Every row gives one point. Each table stands for the endless flat space through its points: a line for two points, a plane for three, and so on. Write the one point that lies in both, or say that there is none.

First (2 x 4):
[[-34  42 -28  20]
 [-36  28 -28  34]]
Second (2 x 4):
[[-16  21 -52  53]
 [-58  21  -4  29]]
They share: [-37  21 -28  41]

First (2 x 8):
[[ -1  -1  -9 -13 -15  28 -22  38]
 [ -4   4 -15  -5 -24  20 -31  29]]
Second (4 x 8):
[[-33 -29 -18   6 -16  -4 -34  -2]
 [ -3  27 -35  37 -42  -5 -34   1]
 [-28   4 -39  21 -14 -15 -48   6]
 [-18   0 -32  30 -31  -9 -34  -6]]
They share: no point

First (4 x 12):
[[  7 -48  74   9  26  -3  18  19  70   2   6   1]
 [-53 -20  14   8 -43 -34  11  24  13   2   9   8]
 [  2 -37  52  14  -1 -29 -25  38  45  12  36  11]
 [-51 -26   6   5 -50 -49  -6  47   6   6  36  15]]
Second (4 x 12):
[[-43 -17   2   5 -19  -3  10  19  46  -6 -54  27]
 [-39  46  16  20 -33 -30 -33  11  57  39 -35  10]
 [-35 -20  18   2 -17 -18  11  27  17   9 -19   2]
 [-30  22  23  11 -22 -36 -17  27  21  42  -8 -12]]
They share: no point

First (4 x 18):
[[-47 -72  28 -45 -61 -13  24 -57 -18  -9 -33   2  20 -19  44 -46 -17  49]
 [-27 -36   9 -21  -9  -2  15 -45 -13 -38 -21  16  23 -47  -5  -3 -27 -10]
 [-14 -45  28 -36 -37  14  18 -39 -24 -21 -48  20  38 -31  20 -13 -38  22]
 [ 47  15  13 -51 -16  18  26  -3  -7 -39 -36  -4  32 -27  13 -31 -57 -11]]
Second (2 x 18):
[[-24   0   2 -68   9   9   2 -44 -21 -57 -32 -26  12 -12  11 -39 -17  -6]
 [-12  -8   8 -48  -1   3  14 -34  -7 -47 -26 -12  14 -32   3 -27 -23  -8]]
They share: no point

First (3 x 24):
[[-12  57 -30   3 -37 -12 -53   8   1  12  48 -45  25  29  39 -15  27 -67
   24 -35  36 -13 -11  42]
 [ -7  48 -31  -5 -37 -19 -45   6   9  20  47 -42  33  25  45 -12  29 -75
   28 -34  32 -16   0  48]
 [-36  61 -16  15 -21  20 -51   0 -19   0  30 -39  19  37  23  -3  27 -33
    6 -37  32 -19 -43  28]]
Second (4 x 24):
[[-54  30   2  10 -15 -24  -6 -21  20  19 -12 -40  17  11  29  -7  19 -19
   13  -1   6   7 -38  17]
 [-48  65  41 -36  16  18 -31  43  -9   7 -37 -14  18 -27  35   5  25 -44
  -43 -30 -28  -4 -88  18]
 [-12  31 -20   6 -15   9  -3 -24 -13  -7  58 -55  35  49  37  37  71 -51
   34 -43   1 -61   3  51]
 [-21  31 -19   5 -16   9 -11 -22  -8   4  43 -45  37  43  35  26  55 -45
   27 -38  10 -48  -6  46]]
They share: [-33  36 -12  -3 -13  15 -26 -10  -5  18  18 -27  40  29  33  12  33 -40
   9 -35  18 -31 -26  39]

First (5 x 24):
[[ -10   28   22  -52    3   23   14  -18   41  -23  -31  -39  -17    3
    26   18   -3   -3  -44   26   47   -3   53  -36]
 [ -18    2   26  -78    1   37    6  -26   27   -5  -59   -7  -15  -13
    16   30    1   -1  -10   38   51   11   51  -48]
 [ -30   32  -30  -70   18  -16   14  -36   59    0  -52  -23  -32   -5
    59    3  -16  -13  -33   20    3   12   55   -3]
 [  17  -11   41   -4   13   57    2  -37  -17    8  -26  -26  -15   24
    14   -1   -6  -11  -20   -8   43  -32    2  -60]
 [  -3   68   27  -23  -11   -1   10    9   62  -62    1 -106  -15   24
    24   16   -3    4  -98   12   61  -36   59  -15]]
Second (3 x 24):
[[ 18   2   9   5  43  41  -8 -34  21  -4 -16 -42 -43  42  46 -10 -44 -24
  -46  -6  15 -42   4  -2]
 [  3  -7  21 -34   4  23   1 -22  18  20 -31 -21 -10   6  16  14 -11  -3
  -40  -3  18  -6  13 -44]
 [-12   5  18 -55 -29  23   4 -37 -12  23 -46  -3   5   3  19  17  13   3
  -13   3  33   6  25 -68]]
They share: no point

First (4 x 24):
[[-22  17  44  25  21   7 -35   4 -35  46  19  -9   5  28 -21  14  29   7
   21 -45 -23  11   2 -41]
 [-36   1  66  35  21  -3 -47  22 -35  26  31   3  -3  38 -37  26  45  -7
   43 -61 -33  33  14 -41]
 [-29  60 -23   0  33 -10 -47  34 -44  24  -8  -3  -5 -15  40  17  28  18
    2  -2 -16   4  26 -11]
 [-64  -6  34  -1  71  17 -15  45  10  26  48  33 -11  44  -2  45  44  61
    7  -2  15  77   8 -39]]
Second (3 x 24):
[[-32  36   6 -30  -8  22 -22 -20  -7  62  14  19  21  21   3   9  70  26
   58 -15 -30   0  64 -11]
 [-23  63  -6  -3  10  -8 -31  -8 -10  53   8  19  15  24   9  -3  55  53
   34 -21 -42   0  31 -41]
 [-33  25  14 -13  14  20 -27   2 -22  49  14   5   9  14   5  19  47  15
   32 -15 -14  10  39 -13]]
They share: [-29  33  12   9  34   4 -34  19 -31  38  11  -2   0  12   9  18  28  23
   7 -18 -12  15  10 -29]

First (2 x 24):
[[ 21 -23 -37 -24  -1  15 -51  13 -17  25  28   5   0   8   3 -13  13 -26
   29  -3  11  -9 -38 -28]
 [ 29 -23 -33   0  39  47 -11 -19   7  53  64 -23 -16  -4   3  27  -3 -50
   57   9  27  31 -38 -36]]
Second (2 x 24):
[[ 20 -23 -66 -12  -3  47 -74 -10  13   8   4   4   2 -25  27   3  -3 -11
   48 -15  12  22 -20 -51]
 [ 25 -23 -16 -22  17   7 -19  15 -27  48  59  -6  -8  25 -13  -7  17 -46
   28  10  17 -13 -50 -16]]
They share: [ 23 -23 -36 -18   9  23 -41   5 -11  32  37  -2  -4   5   3  -3   9 -32
  36   0  15   1 -38 -30]

First (6 x 24):
[[-20  10 -26  12  -7  -6  23  25  74 -75  29 -29  53 -46 -62  19  -6 -12
   -1  44 -45  18  -4  55]
 [-34  22  30  58  39 -18  42  76  78 -80  48  -1  23 -33 -51   3 -19 -17
   28  48 -42  -5  24  30]
 [ -9  32  24  50  24  -7  14  51  66 -57  24   8  26 -56 -34  31 -40  -9
   18  16 -60  23   8  23]
 [-28   5  23  49  27 -11  45  22  37 -38  42  25  54 -53 -29  21 -26  20
   40  29 -57  12  29  11]
 [-17  50  76  69  96  19 -17  29  44 -10  27  68 -14 -21   1  21 -50 -50
   15  25 -18  30  14 -18]
 [-54  -4 -11  10  17   0  32 -64  -1   3  52  41  88 -26 -18  16  -9   3
   36  57 -18  25  11  16]]
Second (4 x 24):
[[-27   1  11   7  42  18   8  10  25 -12  35  18  13  -9 -49  10 -31 -18
   26  60 -59   8 -11  11]
 [  9  29   6  34  93  23   5  -5  37  -6  54  33   1 -46 -18  53   0 -17
   33  47 -73  76  32  47]
 [-21   5  16  10  53  19  11  -1  23 -14  36  17  11 -18 -46  17 -26 -21
   29  59 -57  28  -2  23]
 [-54  19  53  34  15 -27  32 -29  22 -66  17  15  52 -42 -28 -17 -43 -57
   17  39  19  50   1  17]]
They share: no point

First (5 x 24):
[[-14   1  -8  12 -26 -34 -34  41  -6  58  23 -15  10 -16  16 -30  41  40
  -49 -63 -27 -17 -29  26]
 [-20 -12  32  22  -9  17 -22  23  11  13  69  -2 -34 -26  20  11   1  85
  -28 -15 -40 -15 -50 -23]
 [-42  14  65  55 -17  10 -25   6  31 -12  60  27 -44   9  -4 -19   0  38
  -39  21 -11  25 -36 -36]
 [-14  25  27  27  10  24 -50  44   5  49  17  20 -12  12  37 -49  32  41
  -41 -32  18   8 -32  19]
 [ 10  18   7  13  15  36 -47  56  -5  70  18   9  -8  -1  56 -35  34  68
  -29 -47  11 -11 -44  30]]
Second (2 x 24):
[[-11  32  48  32 -24   1 -55  21  -7  33  16  -3  -9  15  27 -46  24  22
  -51  -4 -18   2 -25  -7]
 [-15  23  41  31 -18   3 -46  29  -1  36  17   2 -13  10  23 -40  25  27
  -45 -12 -12   4 -26   3]]
They share: no point

First (5 x 24):
[[  2  39  31 -13  49  58 -34  31 -22  35  47 -28  -4 -60   2  12  24  46
  -73  37  15  32  -1 -23]
 [-79  -7   7 -18   1  37 -30 -32  25  37  72  41 -40 -40 -37  51  -5  20
   12  28  10 -33 -55   5]
 [-79 -33   0   7 -54  62 -29 -11  28  47  52  53 -30 -73 -49  70  37  -4
  -34  19  30 -35 -28   1]
 [ 38  55  -8 -21  95   3 -53 -18 -66 -15  23  -8 -50  -7  44 -18 -26  80
  -18  13  11 -17 -30  -3]
 [-43  18  19 -10  11  42  -6  42  -1  22  55  -4   6 -46 -22  43  53  34
  -66  34   2  18   9 -13]]
Second (5 x 24):
[[  -7  -22  -40  -42   49    9  -49  -35   30    3  -15    0  -17  -65
   -26   -2   23   -5  -59   61  -13  -44   24    6]
 [ -59   42  -15   23   12    1    4   -8  -30   38   87   34  -98   12
     5   64  -17   39  -43  -12   23  -43  -31  -34]
 [ -68   52  -13   22    3  -23    6   -9  -29   30   81   34 -109   16
   -10   71  -25   39  -52    2   33  -21  -32  -39]
 [ -40   32   11   30  -29   21  -22    7  -57    6   69   54  -65   -8
    10   67   11   67   -8  -26   53  -17  -60   -3]
 [  -6   13   10   10   -1   20  -36   -5  -21    7   54   29  -38  -31
    21   49   36   44   -6  -16   38  -33  -41    7]]
They share: [-25   4 -14  -2   7  25 -35 -11 -21   6  31  32 -40 -35  -4  33  17  36
 -29  10  20 -35 -22   3]

First (4 x 24):
[[  7  -8  11   0  30 -34 -24 -42  28 -52  46   9   1 -16  16 -40   6   4
  -20   0  -3  17   7   0]
 [ 13 -14 -38  46  10  34  -5 -57 -16 -41  29  12  20  -4  12 -69  33  59
   42  30 -87 -15 -19  34]
 [-13 -14  -1  40  16 -24 -30 -36  36 -40  42  -3  29 -16 -22 -18  18  -6
  -28  -8 -19  11   1  46]
 [ 17 -18 -19   2  28  -4 -29 -44  11 -40  22   5   6   2  21 -56  16  48
   24   9 -32  -6  -7  -2]]
Second (3 x 24):
[[  5 -29 -16 -10  20 -28 -24  -9  26 -30  33   9  33 -18   6 -35  39  42
    0   7 -21   6   2  32]
 [ 51 -75   4  22  27  -7 -55 -35   8   1  13  50  68 -16  27 -57  37  33
   18  -2  -3  31   0   3]
 [ 41 -66  -1  12  25 -13 -47 -26  12  -5  18  42  62 -18  23 -52  40  37
   14   1  -7  26   1  11]]
They share: [  3 -18 -11  16  24 -16 -34 -38  26 -38  28  -1  17  -4   0 -36  16  24
   0  -2 -21   1  -3  18]

First (3 x 24):
[[ 18 -15   9 -12 -27 -20  26 -50  24 -22 -15  43 -32  17  14  -1 -21  41
    1 -34  -2 -22   5 -34]
 [-20 -23  -3 -54 -21  38  24 -30  18 -20 -31  -3 -50   5 -14  21 -51 -17
    5 -48  20 -26 -21   6]
 [ 30 -18   7  -1 -33 -39  29 -50  30 -20  -7  56 -27  24  21  -7 -16  60
    3 -30  -8 -23  11 -48]]
Second (2 x 24):
[[ 13 -15  11 -23 -19 -20  37 -51  19  -2  -9  17 -31   7   1   5 -41  41
    3 -25 -14 -27   3 -27]
 [ 37 -19 -29 -35 -47  -8  25 -19  19 -42 -49  53 -19  23  37   5 -33   9
   31 -49  26 -27 -29 -31]]
They share: no point

First (3 x 24):
[[ 59 -19 -10  18  55  -6 -12  30 -32  -9 -21  35   9  -1  10  24 -60 -18
  -43 -64 -42  22  67 -12]
 [ 33  -6  39 -26  -1 -38 -41 -25   1  42  20  -8   4 -32  10  37 -28 -50
  -20 -13 -19  13   6  15]
 [-11 -14  75 -22  -5  -6 -57 -25  13  66  44  20  44 -16  30  49 -20 -38
   -8  11  -7 -23 -38 -17]]
Second (4 x 24):
[[  9  -6  35 -14  19  29 -59 -11 -16  67   8  47  18 -13  10  46 -60 -50
  -45 -29  -1  13  16   3]
 [ 23 -10  45  -4  13   7 -51   5 -22  49  14  27  20 -21   0  34 -42 -32
  -25 -35 -17   3   4  -7]
 [ 35 -23  25   8  18  -4 -56   4 -34  66  30  31  10 -36  -6  44 -46 -41
  -28 -43 -23  26  -9 -24]
 [  8 -35   6  15  28  10 -62 -44 -12  88  48  45  19   1  47  78 -78 -88
  -60  -2   4  40  12 -25]]
They share: no point

First (4 x 24):
[[  2 -47  10 -47  -5  24 -43 -33  36  14 -51  17  -9 -30  45  -9  -9 -11
   50  34 -39 -43  -7 -13]
 [ -2 -31  14 -15   3  34 -53 -23  40  18 -69  17  -5  -8  65  -9  -7 -25
   62  30 -19   7 -47 -11]
 [-24  30  48 -12  52   7 -30  17  -8  30 -25   8  27 -25  22 -23  47  23
   28 -25   9  -4 -84   2]
 [ 15 -63   6 -62 -21  30 -27 -58  63  -4 -59  14  -2 -25  49  -7 -27 -23
   51  56 -43 -50   9  -8]]
Second (3 x 24):
[[ 19 -11   9 -61 -25  20 -37 -20  28  40 -54 -17  15 -48  56 -34  16  -3
   61  34  12 -61 -16 -17]
 [-26  -8  63  17  11  38  11 -20  25 -32 -63  13   9 -18  -1 -25   4  -6
   10   4 -30  11  -7   7]
 [ 22  10  27 -37 -55  38 -13  -8  25  16 -81 -29  21 -60  41 -55  16 -12
   58  58  30 -37  11   1]]
They share: no point

First (7 x 24):
[[-72  -1  60  20  40 -45   2 -13  22  -2  95 -16 -48  14   0 -19 -11 -35
   44 -17 -17  11  67  21]
 [-20 -27  76  15 -26  -1  13 -37  18  53  12 -45 -14  50  13 -30 -42 -20
  -31 -41 -32 -13  34  40]
 [-43  67 -26 -63  10 -28  54   8  -6 -52   8 -77 -99 -63 -22 -40 -34 -10
   15 -44   8  39  29  -6]
 [-13  13  -4 -15  36 -62   8  40  40 -18   6 -45 -67 -17 -34  50  42  14
   47 -22 -12  13  -3 -28]
 [-58  13  59 -49 -16 -12  34 -28   8  21  38 -58 -71  15  23 -65 -64 -79
  -66 -88  -1  27  62  26]
 [-64 -19  58  -3   4 -15  19 -13   2  29  82 -15 -34  34  -7 -44 -42 -58
    3 -35 -22  31  62  18]
 [-39  22   3 -84 -24  -9  50  11   5   6   5 -68 -82  -7 -11 -54 -58 -61
  -63 -86  -6  54  26  -1]]
Second (4 x 24):
[[-25  42  -3  15  -5 -27  10 -13 -11  -5  11 -52   8  51  30  -3 -15 -17
   47 -21 -27  -4  80 -20]
 [-14  -2  33  -7 -16 -17  23 -17   4  10  33 -34 -32  18 -11  -3   4 -26
   17 -36  -9  13  48 -11]
 [-41  10  30   1  25 -16  35   1 -25  34  -1 -63 -14  36  -4  25 -49   6
   44 -36 -43 -11  34  12]
 [-22 -12  48  -8  -5 -30  15   0  11  23  32 -19 -61  -9 -23 -22   7 -36
   -9 -26  21  27  18 -16]]
They share: [-24  -4  39  -6  -1 -21  24  -6  -1  22  24 -36 -39  12 -15  -2  -9 -21
  14 -33  -7  12  32  -6]
